Each row of a before or after table is a point. The points were changed in one or more steps. Then noise was added and the rows were shuffled. The steps act on columns, c1 being the first. What was done? A step turns or swaps two columns, mirrors them in a line or flattens them onto one, adds a multiple of one to another, or multiplies or shifts one. Angles are multiples of 10 degrees, from the lower column toward the higher: turns from -170 to 170, lines from 10 to 170 but not 90. Use the fewest steps. Two steps may share a column if one is a turn and the other turns, adds or multiplies; they go together, in the order done. Otherwise the lowest column goes first.

Before:
[[-11  35]
 [  9  14]
 [  6 -13]
 [ -6 -18]
 [-34  39]
 [-63  15]
 [-57  35]
 [ 11  25]
 [  2  40]]
After (9 x 2):
[[  5  -2]
 [  4  -6]
 [  9   0]
 [-17   7]
 [  5  -2]
 [-44  11]
 [-60  25]
 [ -8   6]
 [-64  27]]
Steps: flatten c1 and c2 onto the line at 160 degrees

Before (9 x 4):
[[ 10  13  20 -13]
 [ -8   7  21   9]
 [ 14 -34 -21 -12]
 [-24   9  22  -5]
 [  6  -8  21  -4]
 [ 15 -42  -6 -10]
 [ 14  -2  18  -4]
 [ 16   7  21  -3]
 [  1   8 -21  40]]
After, 9 rows:
[[-19   5 -54 -64]
 [ 11  15 -34 -62]
 [ 14  10 -54 -66]
 [ -8   8 -52 -52]
 [ 12   4 -60 -73]
 [  3 -18  27 -18]
 [ 12  12  96 -72]
 [ 15  30  76 -69]
 [  5  19 -27 -63]]
Steps: turn c2 and c3 by -140 degrees; multiply c3 by 2.5; shift c4 by -60

Before:
[[ -3 -35  -5  23   1  -9  31  33]
 [ 30 -40 -28 -24 -55  19 -14   5]
 [ 24  -3  22  22   3  27 -11 -22]
 [ 35   4  11  17  12  -1  56   4]
 [-10  18 -33 -37  16   2  54  12]
 [ 13  14  49 -18  -4  23  -7  12]
 [ 21  -7 -46 -24   4  30 -23  49]
 [ 35  38 -31  18 -44  33 -15 -20]]
After:
[[ -3 -31  -3  23   4  10   0  31]
 [ 31 -43 -33 -22  80 -71  -1   6]
 [ 24  -4  22  25 -22 -24   5 -20]
 [ -9  16 -18 -40 -31  16  -4  14]
 [ 19  -6 -45 -22 -19 -21  -8  50]
 [ 36  42 -35  16  64 -72  -6 -22]
 [ 15   8  49 -18  -5 -22   7  12]
 [ 35   5  24  15 -20  15   2   2]]
Steps: flatten c3 and c7 onto the line at 10 degrees; multiply c5 by 2; turn c5 and c6 by 150 degrees

Before (11 x 9):
[[ -1  64 -36  22 -19  11 -25 -27  -8]
 [-16 -32  17  -3  19 -53  50   8 -20]
 [ 28  17 -61 -24 -22  14  38  71 -48]
 [-26 -10  36 -41  -4  33 -25 -12 -10]
 [ -8   7  -9   4  60  27 -44  12   2]
 [  1  -7 -24 -34  14  15  11  13 -42]
 [-34   9 -23 -35  23 -17   6  14   0]
 [ 36 -26 -27  14  31 -11   8 -25  15]
 [-48 -12   2  -6   6  19   2  64  28]
 [ 37  -4  35 -34  32  -8  24  14 -20]
 [-24  20  12 -43  37  34  34  28 -29]]
After:
[[-27 -30 -23 -24 -21   2  -7  -1  -8]
 [-14   3 -10  -3 -64   2  33   6  -1]
 [-19 -44  33  -8   2   3  27 -18   6]
 [ -4 -37  -2  -9 -14   2 -15  16 -45]
 [  4 -12 -45 -25  27  -2 -38  78 -65]
 [-67 -14  -6  12  -4  -3   0  45  30]
 [ 28 -29  38 -13 -28   1 -30  24  -5]
 [-34 -29  20 -40 -34   0 -34  21 -23]
 [-14 -22  21  28 -10  -4 -53   6 -13]
 [  9  52 -33 -40  20  -3  28 -28 -20]
 [ 42  -1 -29  29 -28  -1 -15 -11   1]]
Steps: turn c1 and c8 by 20 degrees; turn c2 and c4 by -60 degrees; turn c3 and c9 by 20 degrees; turn c5 and c7 by -170 degrees; multiply c6 by 0

Before (9 x 12):
[[  5 -35  28 -31 -62 -18   0 -55 -24  31 -66  49]
 [-53  -3   6  -2  11  16 -25  44  22  26 -41 -14]
 [ -2  37  13 -13  31   4 -33  25  16  13 -13  24]
 [  1  28  24 -21  -7  -9  -1  40  30  12 -31  -9]
 [ 18 -29   8  -1 -20 -44  11 -28 -25  25 -81  37]
 [-20  36 -41 -12  -1  -2  14  12  22  39  45 -12]
 [ 15  15 -39  -8  -8 -16 -13   1  56  -9  37  11]
 [ 22  30 -47  11 -34  12  -7  22  15  11  31  11]
 [ -4 -20  16 -10  -7 -14 -29  28   6  56 -10 -10]]
After:
[[-50   9  32  -2  17   0 -29  20  47  24  40   2]
 [ -1   8  50 -17  13 -12 -29  10  31  53   6 -10]
 [ 17 -25  14   0  63   1  11 -23 -32  27  46   5]
 [  2  58  19 -17  -9  16 -30  16  23  12  30  19]
 [ 14   1 -34 -13 -18   2 -14  62   0  -6 -39  -2]
 [  6 -19  43 -53  87  18   0 -28 -57  32  10  18]
 [-24   4 -66 -19 -24  -9  12  25  10  39 -30  -9]
 [  2  39   8 -34  26  -9   2  35  42   7  21 -14]
 [ 20  10 -52  17   5   8  -7  13  28  13 -42  10]]
Steps: add -1 times c7 to c3; turn c2 and c3 by -30 degrees; multiply c4 by 1.6; turn c5 and c11 by 140 degrees; flatten c6 and c12 onto the line at 50 degrees; swap c8 and c9

Before:
[[ 36   3 -31  32  30  -3 -10  -4  -4  19 -10  25  21 -17   1   9  21  -4]
 [ 34   2  23   7  -1 -20   8  -1 -12 -33  30 -38  10  46   6  24   3 -46]
 [ 30   2 -19 -27 -15  29   3 -24  12 -18   7 -37 -19 -14  49  -3 -11  18]
 [-19  13 -47  22  17   4 -18  12  44 -21  40  -5   4  52  35 -29   5  -9]
 [-15  33   4  32   2 -13  34 -16  -3  31  22  -9  -3  52  -8  36  -2 -32]
 [ -6   5  19 -37 -13  31  51 -31 -15  26  11 -32  -4  35  51  12   8   0]
 [ 32 -31  18   7   7  -4  47  32   1  20 -14 -18  -2 -16   9 -10 -27 -19]
 [  1  -5  -3 -10  15 -19  29 -20 -11 -20  11  17 -36  49  31  29  36 -28]
 [-11  10  -3 -15   6 -12  10 -24   1 -37   1 -44  31  11  18  34 -22  -7]
 [ 15  -4   7  22  18  32  44  22  14  12  21 -37  32 -15  -7  -1  12  15]]
After:
[[ 44  11 -33 -31   6 -12 -23  -5  -7  13 -11  27  20 -25  -2   7 -27  -7]
 [ 31   0 -20  15   7  86  15 -23  16  -6   9 -39 -20 -15  53  -6  20  16]
 [-12  20 -13  16  -6 -38   7 -31   2 -10   7 -47  32  14  15  31  44  -6]
 [-16   0 -44 -46  -2   9  20  16  45  15  12  -9   1  68  43 -33  16 -11]
 [ 21   0   7 -12  -1  96 -25  19  15   7  49 -35  34 -22  -6   1 -18  15]
 [-12  47   6 -23  -3 -41 -23 -14  -4 -13  38 -11  -1  72  -4  23 -27 -29]
 [ 33 -33  16  26   7 -11 -31  30   2 -40  28 -20   2 -24  12   0 -10 -15]
 [  2   6   1  19  -8 -57   0 -22 -14  39  28  15 -36  66  36  33   6 -30]
 [ -8  12  21  42  -1  95   8 -27 -20   4  44 -31  -8  49  49   4 -23  -2]
 [ 35   7  23 -14  -1 -60  14  -1 -14  17  25 -37   9  59  11  21  29 -49]]
Steps: flatten c1 and c5 onto the line at 10 degrees; turn c2 and c16 by -20 degrees; turn c7 and c11 by 50 degrees; turn c4 and c7 by -140 degrees; multiply c6 by 3; turn c10 and c17 by -110 degrees; multiply c14 by 1.3
